Every row gives one point. Each copy is the shape, with its points in the same order, stretched, turned, moved and blurred by noise. Some copies are also mirrored. Which?

Shape, 7 rows:
-11	8	23
-11	6	6
58	10	-54
4	9	-3
-9	-33	-7
0	4	39
0	-32	24
Copy 1 (7 x 3):
7	8	-18
0	3	-9
-33	60	35
-5	15	-1
-31	-4	-13
9	20	-33
-19	12	-32
Copy 1 is: only turned
Copy 2 (7 x 3):
10	-4	19
2	-5	10
5	-52	-32
4	-17	4
10	32	-38
26	0	14
30	33	-29
Copy 2 is: mirrored

Shape (8 x 4):
-2	7	-60	10
-2	-11	8	6
12	-7	9	16
-9	10	9	-15
-15	6	-21	-27
-3	16	5	6
30	5	6	0
-7	55	9	10
Copy 1 (8 x 4):
-8	42	-30	-18
-10	-6	4	7
4	8	13	5
-3	-18	-14	6
-18	-12	-29	-11
8	4	-10	9
22	9	12	-17
38	16	-30	20
Copy 1 is: mirrored
Copy 2:
47	-12	-12	46
14	7	-18	-3
26	11	-12	-10
-13	-2	16	-8
4	-1	17	26
5	-13	-1	-6
29	11	17	-17
-5	-35	22	-21
Copy 2 is: only turned

Shape, 11 rows:
-2	-1	3	-22	11	1
9	18	-16	-28	-25	-21
-9	22	2	18	5	6
22	22	-6	-5	-21	-27
8	20	-2	-5	-38	-18
-15	13	0	18	-1	-23
9	-4	-6	-17	14	6
1	-10	7	-4	1	12
1	-7	-8	-16	12	2
-19	20	0	24	4	1
-9	-4	-15	8	11	6
Copy 1, 11 rows:
21	-4	5	-9	-8	-12
4	-59	10	-4	34	-8
4	7	-22	33	-4	-1
-9	-60	2	5	9	11
-1	-48	-4	7	32	21
-17	-8	-37	10	0	-3
11	-3	19	-4	-11	-15
11	13	8	-6	-3	8
9	0	12	-8	-2	-18
-5	15	-35	31	0	-2
-12	20	-3	9	0	-17
Copy 1 is: only turned
Copy 2:
21	12	-18	-3	22	-9
-6	33	-24	-12	3	-31
-5	-25	7	-15	-3	0
-15	23	-2	-22	-17	-19
-18	14	-13	-14	-37	-22
-20	-16	5	-16	-2	25
21	17	-13	3	27	-13
19	1	-8	6	-5	-4
15	12	-13	8	29	-4
-15	-31	5	-13	0	13
-3	-8	1	10	22	10
Copy 2 is: mirrored

Shape:
16	-7	15	16	-2	23
2	-3	12	-34	-16	8
34	-13	11	21	4	-10
-4	12	-18	-26	6	-16
-4	0	-14	5	-13	5
-2	19	8	0	10	36
-4	20	-17	14	-5	-18
6	9	7	0	-14	3
5	9	-2	1	27	2
-5	13	-39	7	-23	0
6	-10	0	9	-7	-18
31	-10	17	-36	-23	8
Copy 1 (12 x 6):
12	-13	31	9	14	-15
-8	0	-5	-18	-35	-37
6	-9	33	18	-6	23
8	9	-28	-12	-29	12
-3	-16	-14	9	4	-6
27	9	14	-1	17	-25
8	14	-18	28	-7	17
2	5	5	14	-14	-17
21	13	6	-8	0	25
2	-24	-32	27	7	0
-12	-5	0	10	-13	14
-5	-15	20	-9	-46	-38
Copy 1 is: mirrored
Copy 2:
-15	31	0	7	17	-23
23	-27	13	31	-12	-34
-10	-1	-16	-42	32	-13
19	-24	28	-10	-12	10
-17	6	-5	7	-16	10
3	49	36	31	7	-13
-2	6	-7	-10	-5	36
6	3	-4	13	-5	-6
2	19	29	-18	25	4
-22	10	-6	-1	-48	28
-8	-19	-21	-17	9	7
28	-37	9	10	-17	-60
Copy 2 is: mirrored
Copy 3, 12 rows:
-13	5	0	-4	-7	-17
22	6	-21	-2	17	-7
-14	7	32	-17	-4	9
25	-9	-15	-4	9	27
5	7	3	12	-4	17
-9	-12	-33	5	-4	-16
-7	0	20	15	-1	33
-6	8	2	5	7	9
3	-23	-11	-8	-2	4
-1	12	9	13	-13	35
1	2	23	2	0	18
10	21	-9	-14	12	-5
Copy 3 is: only turned

Shape:
23	0	-8	-11	-19	-17	23	-18
-7	-37	3	3	16	5	-3	3
6	-7	-19	-5	43	20	-7	48
24	-20	15	-9	35	4	2	14
33	-14	-23	6	-5	9	4	1
-7	3	-18	-2	21	15	-1	-9
-30	-12	-6	-20	13	-16	-2	9
-6	-3	-9	8	15	-17	-2	7
-3	18	-7	-4	-15	-12	-25	15
-46	-12	-26	0	7	-7	-25	-32
2	11	-4	14	10	11	49	-24
18	-8	11	-11	-22	-10	-5	10
-19	23	-26	13	-2	23	25	5
Copy 1:
7	-18	12	-31	-19	-1	11	23
7	-20	-15	-10	-1	7	-1	-36
1	-29	8	23	22	-43	-11	-32
29	-22	-18	6	24	-15	7	4
1	-43	11	-28	-10	-7	-13	-7
14	-18	2	6	-15	-19	-19	-31
-8	13	-2	-9	1	-13	8	-27
-19	-10	-8	-3	-9	-10	-11	-17
-22	11	0	-26	11	-2	-33	-1
-10	10	-17	-26	-25	-4	-30	-60
20	-27	11	19	-51	1	13	2
1	-9	5	-33	14	12	-8	18
-16	-11	34	15	-36	-10	-14	-24
Copy 1 is: mirrored
Copy 2, 13 rows:
21	0	-30	7	1	-17	-31	-21
2	-9	16	33	-2	-5	40	-20
-59	3	2	15	-31	25	46	-5
-15	-14	-32	10	-10	14	49	-22
4	-17	-9	18	-29	6	-9	-37
-21	2	13	17	4	15	-6	-13
-13	26	16	30	9	-18	27	9
-3	-6	4	14	-2	-8	9	13
4	9	21	-10	-33	10	-5	9
5	12	48	48	16	1	-12	18
-20	-25	-18	6	41	-32	-32	-28
19	3	0	-11	-24	-4	11	-20
-48	-4	31	7	12	-14	-36	-16
Copy 2 is: mirrored

Shape, 13 rows:
0	-13	10	-2	-8	-19	-21	-34	-6
6	-13	-2	-19	2	8	37	-23	-7
6	-5	-14	2	0	-17	4	7	-20
4	-13	-11	4	8	16	-15	-17	-35
11	-8	36	-13	-5	0	-17	8	4
-10	-13	58	3	14	-11	-14	-11	-8
-20	-3	4	-21	-8	-19	-18	-4	12
9	-15	-8	-5	14	-17	-22	1	7
6	60	-14	9	9	18	36	1	14
-2	2	8	-20	12	-10	9	15	-5
10	22	-17	-37	0	-16	-4	5	14
-23	-16	-16	8	10	-1	-17	11	9
6	-3	-6	7	-7	8	-11	17	-2
Copy 1 (13 x 9):
12	-5	2	-20	-20	15	-24	7	-19
-7	-24	-37	14	-10	9	-10	22	14
2	4	-6	-2	5	9	7	31	-6
-4	-24	-8	20	10	-21	-8	24	-13
-7	16	11	11	-5	9	-14	-2	20
7	6	18	-5	3	12	-49	0	14
4	27	-12	-11	-4	27	-13	-1	-18
21	15	-4	2	0	7	3	11	-16
-17	-21	-8	-2	28	59	8	2	-1
-2	18	-9	15	6	18	-6	20	11
2	21	-12	15	-12	37	17	12	-10
7	12	-17	-12	27	1	3	5	-23
-8	8	-7	4	15	0	13	5	0
Copy 1 is: only turned
Copy 2 (13 x 9):
11	5	-16	6	-4	3	22	-20	-25
11	38	17	-3	26	8	13	-27	-1
24	8	6	19	9	-10	-1	6	-2
30	-21	6	26	24	-4	21	2	-19
17	-7	-26	-27	-4	18	-17	11	9
26	-24	-33	-58	-2	-13	-9	-17	4
-4	0	6	6	-25	13	4	-8	11
15	0	-15	7	-9	-5	15	13	0
-45	17	-2	26	22	-17	-36	-23	6
15	3	1	-16	2	5	-6	-7	30
-10	25	-7	22	-11	20	-4	-17	28
2	-15	26	23	-13	-4	13	22	5
10	-7	2	21	5	10	-14	31	-4
Copy 2 is: mirrored
